Every row gives one point. A path goes straight from each point to the next, and from the last back to the first. The post is the endless flat space through its rows: a point in 2 columns, a line in 3, a plane in 4, and so on, so that a path can go around it. Count how often the path circles the post. Going back the other way cancels.
(in the rows, 128 means zero)

Post (1 x 2):
[[140 115]]
Path (27 x 2):
[[164 154]
 [189 124]
 [136 162]
 [ 74 168]
 [119 128]
 [132 172]
 [181 129]
 [196 103]
 [144 146]
 [106 140]
 [ 78 144]
 [101 156]
 [ 98 136]
 [128 103]
 [171  58]
 [210  69]
 [177 123]
 [175  89]
 [193  54]
 [188 114]
 [151 134]
 [112 161]
 [ 81 129]
 [116  81]
 [145  89]
 [ 71 116]
 [ 79 160]]
Times around: 1

Post (8 x 9):
[[ 70 127 129 193 127 128 139 156  55]
 [122  83 141  99 110 152 164 144 134]
 [153 117  89 134 166 129  84  20 102]
 [181  93  95 152  69 160 138 171 120]
 [140 147 163 112 128 173 160 190 176]
 [140 109 152 124  68 188 121 153 139]
 [159 113  88 145 129 149 143   9  85]
 [ 80 109 163 200 120 106 144 141 106]]
Path (16 x 9):
[[134  39  90  95  73 115 163 150 154]
 [ 30  88 147 133  91 153 159 163 144]
 [ 74 136 121 148  93 131 134 120 103]
 [133  86 176  86  60 160 193 183 131]
 [151 139 144 186 132 160 150 161 103]
 [127 103 110 187  92 181 137  80  74]
 [ 97 122  92 128 102 169 183  63  99]
 [ 51 126 175 149 129  97  90  95 113]
 [ 90  61  95  79  56 199 198  91 127]
 [ 90  70 112 154 144 121  82 149 116]
 [132  91 135 178 127 171 185 144  70]
 [165 117 131 126  98 152 141 201  86]
 [175  84 140 160  56 136 110 196 131]
 [163  43 109 155 153 125 143 161  87]
 [136 140 148 177 125 129  72 176  66]
 [141 124 124 164 137  96 204 162 139]]
Times around: 0

Post (17 x 18):
[[ 94 138 127 152  93 131 185  67 140  92 165 169 121  75 142  77  76 114]
 [ 89 107 108 174 152  87 146 150  48 119  69 154 119 101 110 145 140 125]
 [ 66 148 142 143  84 146 149  89 103 114 107 164  79  99 126  91  88 146]
 [101 111 153 111 145 121 137 165 157 184 138  84 136 167 132 113 117 178]
 [106 121 151 150  96 123 125  80 177 103 117 120 120 101 155 117 136 138]
 [162 126 151 126 140 162 148 170 158 163  99 103 129 174 175 123 134 133]
 [127  74 109 114 119  87 122 147  77 112 109 136 115 107 129 130 128 125]
 [ 82 134 160 122  84 119 144 108 131  72 104 144 139  93 117 154  58 119]
 [132 114 150 132 202 137 110 203 183 178 101 159 115 148 156  80 120 154]
 [ 87 146 103 107 119 152 128  92 146 114 143 161 138  91 125 124 109 111]
 [149 101 221  94 159 150 141 168 176 185 124 121 110 161 115 117 139 131]
 [ 96 161 132 127 118  90 123  83 103  92 138 114 107 101 116 113  83  84]
 [135 110 159 145 160 138 123 193 200 181 153 123  82 181 139 135 125 148]
 [116  97 157 163 142 119 101 129  18  86 106 154 135 134 113 133 110 135]
 [103  97 157 114 177  98 139 163  42  93 107 127 107  98 147 142 139 151]
 [155 125 142 116 159 126 137 153 190 143 122 140 113 217 135  94 149 177]
 [106 164 127 141  82 138 142 141 126  83 139  96 137  92  98 108 120 143]]
Path (29 x 18):
[[ 98  98 208 106  61 131  73  74 105 106  76  94 156 132 132 184 149 159]
 [132 142 105  82  69  78  52 134 150 102 125  86 203 156  80 121 120 141]
 [ 46 190 105 135 159  66 136 165 161 179 126 108 104  74 122  94  95 187]
 [105  77 159 161 103 101 179 128 133 130  64 106 119  95 103 138 118 181]
 [139 123 142 137 131 160 137 236 178 157  80  94 121 162 128 110 139 175]
 [ 91 166  99 126 130 106 172 127 153  48 167 105 147  86 110 126 111 121]
 [143  97 165 130 151 134 172 162 119 120 127 104  92 133 146  95 121 162]
 [ 90 166 162 137 160 126 170 114  80 128 155 146  97  95 153  73  23 148]
 [113 104 130 143  99  95 100  95 135 156 138 117 135  96 133 115 159 187]
 [133  86 172  88 169 139  95 173 181 234 137 171  69 246 150 118 130 182]
 [ 89 128 163 119 159 132 124 134 136 185  94 151 163 100 101 129 141 162]
 [144  80 157 187 128 139 115 137 166 159  95 146  84 209 112 143 142 195]
 [100  97  98 157 146 139 107 192  90 132  71 109 153  78 111 137 140 128]
 [110 124  62 154 123 117 155 157 120 108 125 153 109  88 140   7 141 135]
 [114  97 165  89 132 145 118 145 106 112  64 137 116 131 152  99  38 139]
 [157 112 138 160 120  97 163 124 147  97 118  98  86 110 101 138 175 180]
 [ 91 141  84 145 130 106 110 108 110 165 149 143 143  84 118 109 118 142]
 [101 181 216 149 149 163  87 133  67 106 126  91 116 133  95 181 141 142]
 [113  87 120 159 171 108 115 148 128 173  80 205  93  93 129 111 123 111]
 [142 112 184 131 124 168 171  99 144 111 128  86  96 213 123 159 127 164]
 [133 157 150 127  76 137 161  99 156 110  77 100  83 176 111 134 137 187]
 [ 72 134 158 141 208 109 106 131  98 169  70 177 121  96 138 106 128 156]
 [ 80 178  95  91 124  94 115 129 112 126 136 108 132 151 120 132 126 133]
 [128 156 150  77 106 149 167 122  84 160 143 149 152 100  94 107 106 129]
 [114 109  66 125 145  88 177 175 107 175 146  89 105  84 149  91 127 202]
 [116 157 111 125 155 148 148 233 172 141 127 129 110  96 112  83  81 142]
 [133  87 137 122 118 146 141  92 186  92 132 144  72 124 193  69 109 142]
 [ 97 131 142 100 124 153 145 167 130  92 181 138 147  97  88 123  53 153]
 [ 76 145  91 118  67 128 182  99 144 132 151 106 107  61 140 159  90 176]]
Times around: 0

Post (17 x 18):
[[144 153 142 134 121 161 119 119 131 170 116 137 149 110 141 106 119 111]
 [122 130 147 137 130 144 106 114 111 108 128 115 137  98 167  94  98 121]
 [132 120 141 143 110 125 152  92 101 148 126 121 120 108 165 109 126 113]
 [107 152 128 140 145 133 114  90 130 150 122 122 138 132 129 124  97 138]
 [112 129 127 135 129 104 103 110 162 124 124 107 132 132 172  99 120 107]
 [146 140 131 143 165 139 115  85 160 139 157  83 132 107 145 103 102 116]
 [146 164 155 136 148 111 128 150 123 120  88 114 117 149 143 154 115 141]
 [123 159 147  97 133 122 126 164 143 116  97  87  87 145 114 167 120 141]
 [ 97 113 137  82 119 100 135 143 110 124 149 176 106 129 142 117 111 115]
 [113 128 121 117 121 122 115 134 101 113 138 171  98 146 123 129 163 121]
 [ 89 139 127 117 106 113 162 127 139 130 130 178 119 121 114 141 147 102]
 [143 138 129 120  85 111 126 166 150  99 112 120 121 146 107 152 101 151]
 [120 160 164  99 144 117 125 143 111 120 108  86 142 162 112 159 147 120]
 [131 115 122 144 141 151 127 103 123 165 140 111 139 106 170 146 113  96]
 [103 133 101  88 141  91 139 177 122 122 116 162 114 124 117 132 158 127]
 [126  89 167 138 132 129 111  91 131 130 102 123 132 105 149  97  95 136]
 [111 153 127  79 111  87 129 127 108 133 140 169  96 120 102 162 158 101]]
Path (23 x 18):
[[153 141 149 132 111 147 113 171  88 132 131 122 150 149 130 126 189 122]
 [120 130 146  95 182  77 146 128 106 171 147 119 129 126 137 126 116  99]
 [ 78 126 188  71 114 119 127  73  97 100 121  97 146 121 111 142 103  93]
 [115 249 153  94 144 132  77 105 118 126 127 139 141 181 109 101 146 143]
 [122 156 133 153  79 152 162 134 188 121 120 137 162 134 120 124 123 128]
 [133 166 155 114 102 157 119 109 119 129  98 135 104 123 119 162 155 123]
 [114 108 136 122 120 129 104 118 130 114 149 187 116 127 109 134 124 148]
 [114 159 124 113 125 123  95 153 156 117 136 141 156 118 137 114 108 149]
 [161 161 172 134 129 143 123 126 124 169  97 106 149  83 158 105 131  89]
 [160 151 149 118 111 131 123 146  50 107 115 135 122 140 119 113 136 118]
 [122 143 142  96 142 105 131 100 143 131 108 103 143 114 102 166 138 127]
 [106 132 129 148 143  98 152  95 139 180 111 163 135 128 162 143 124 142]
 [142 126 195 123  83 124 111 148 151 134 111 131 141  96 138 110  77 103]
 [135  84 112 132 128 107 141 150 142 140 100 137 152 109 126  90 140 102]
 [123 135 130 140 144  97 137 121 119 147 138  98 126 130 151 144 123 121]
 [ 93  95 154 124 160 142 106 110 130 164 106 125 187 118 166  95 125 123]
 [122  97 132 149 119 145 101  96 161 157 133 120 165  96 117 157  93 115]
 [103 140 139 121 177 104 117 101 123 130 134 112 165 143 100 123  92 128]
 [176 139 166 151 122 141 135  80  90 119  93 150  66 106 129 102 140 152]
 [167 135  81 111 108 136 144 187 160 129 122 130  70  95 156 152 157 121]
 [111 145 163 132 176 135 116 114 107 163  90 170 147 115 109 105 155 153]
 [142 155  96 142 173 151 139 137 137 151 162 134 129 121 123 105 111 152]
 [ 99 143 103 119  94 142 132  92 138 176 123 140 101 106 116 177 169 109]]
Times around: 3

Post (17 x 18):
[[ 96  66 117 140 104 158 115 104 183  74 102  84  68 156 173 144 143  92]
 [149 107  72 153  84 162 136 128 143  72  90  56 126 154 129 115 143 121]
 [178 160 143  76 120 117  22 100  83  90 144 146 185  85 150 126 155 161]
 [113 144 134  56 138 141  91  90 102  98 154  71 148  95 114 116 135 128]
 [172 189  89 118 160 144 188 179 106 124  47 172 183 127 164  61  87 123]
 [ 92 111 130  85  62  86  75  53 152 123 191  68 171 133 158 117 146 121]
 [139  75 122  99  48 187 117 134 150  83 147 100  96 172 119 139 158  93]
 [141 126  82  80 135 143 107  97 159 110 164  92 106 138 179  88 164 164]
 [117 139 128  63 122  73  88  94  60  80 188 128 159 129 116 125 140 151]
 [148 118  91 108 105 149 109 135  94 153  69 121 123 151  90 153 155  94]
 [166 168 113 158 131 143 178 142 143  97 112 169 143  93 123 141 145 119]
 [201 157 128 142 167 104 156 192 122 134  94 122 151 135 130 133 101 149]
 [101 143 114 117  96 142  64 131 107 122 171 117 156 127 169 143 137 197]
 [200 211 110 160 140 131 146 194  70 130  85 138 116  87 146 109 103  99]
 [130 120  88  73  83 133 134 116 139  98  85  85 112 107 176 150 150 132]
 [180 187  87 149 176 115 149 241  78 125  81 160 192  80 139  87 136 120]
 [107 144 123 122  60 141  99 138 179  81  91  89  85 184 106 145 171 121]]
Path (23 x 18):
[[146 168 146 124  83  81 119 130 111  60  40 153 171  98  51 108 167  77]
 [123 123 117 108 120  51 206  56 115  52 151 172 169  62 159 104 107  72]
 [195 137 136  66 127  98 118 104  95 114 139 116 196  77 127 180 124 120]
 [ 86 138 104 144 163  83 178 101 180 120 152 110 169 157 189 129 158 177]
 [ 69 110 161 145 149  91  68 130 107 129 116 169 101 139 154 130 165 159]
 [132 194 152 110  60  95 107 165 120  71  57 148  48  76 162 161 126 123]
 [ 90 142 116  67 173  82 152 144 126  98 192 175 167 145 105  95 101  81]
 [174  76  53 113  87  98  92 143 121 176 156  98 185  84 134 113 154  50]
 [118 152 159 187  70  61 129 109  97 131 121 189 150 113 130 155 116 145]
 [147 119 150  71 110 154  97 168 145 123 103  38 112 203 157 127  95 186]
 [169 146 137  48 191  49 116  27 149  82 193  69 178 151 124 130 143 146]
 [ 94 117  46  78 123 162 136 123 160 113 121 186 129 170 167  88 149 162]
 [158  82 143 125 134 113  99 154 125  94 149 129 134 118 110 109 146  73]
 [136  61 136  54  45 166  79  95 117 124 124 118 187 163 116 162 159 146]
 [ 90 142  95  42 202 152 156 138 108 110 133 169 160 127 192  89 125 133]
 [181 175  85  60 137 111 108 118  46  22 158 129 129 125 150  70 123 151]
 [184 172  85  99 133 132 100 195  91 112  45 166 107 105 170 125 138 164]
 [129 111 140 106 101 115  88 143 125 111 134 108 178 138 122 140 154 169]
 [145 184  65 160 105 227 121 181 187 144  43  86 148 165 179  56 176 220]
 [169 168  62 156  42 177 151 115 191  77 131 137 121 119 162 119 198 218]
 [166 149  66 156 118  29 146  95 118 110 132 112 175  99 162  69 117  94]
 [164 181 150 143  44 102  81 120  89  42 115 107 189 113  66 172 151  80]
 [108 125 187 167  85 161  87 138 102 119 178 149 117 137 100 144 179  23]]
Times around: 0
